Each row is a point. The ring and each string are closed loops that go straight from each point to the next, and from the last back to the first. Before rounding, they use only three directions, however many columns there are. Count how often each string passes through the ring. Passing back the other way cancels.

Ring (7 x 3):
[[ 12  43  44]
 [ 20  20  13]
 [  6 -11  -2]
 [ -9 -29   1]
 [ -8 -35  17]
 [  5  -8  46]
 [  7  27  54]]
String (14 x 3):
[[  8 -57  -3]
 [  9 -25  17]
 [-12  -2  22]
 [-39 -32  12]
 [-21 -54   3]
 [ 14 -48   3]
 [ 13 -38  -2]
 [  8 -33 -20]
 [  2  -9 -19]
 [ 27 -10  -7]
 [ 35 -15   7]
 [ 28 -18   2]
 [ 13 -31 -13]
 [-12 -38 -13]]
Times through: 1
String (25 x 3):
[[-21  32  54]
 [ -7  19  39]
 [ 13  12  40]
 [  7  10  32]
 [ -9  28  36]
 [ 12   9  31]
 [ 37  26  40]
 [ 29  65  45]
 [ 25  54  36]
 [ 49  26  31]
 [ 26  17  28]
 [  2  28  28]
 [  6  15  27]
 [ 34   8  30]
 [ 46  35  42]
 [ 12  77  58]
 [ 20  54  58]
 [ 30  28  53]
 [ 19  40  66]
 [-13  47  66]
 [-16  30  51]
 [  7   6  35]
 [ 29  -7  37]
 [ 28   0  58]
 [ 10  15  64]]
Times through: 2
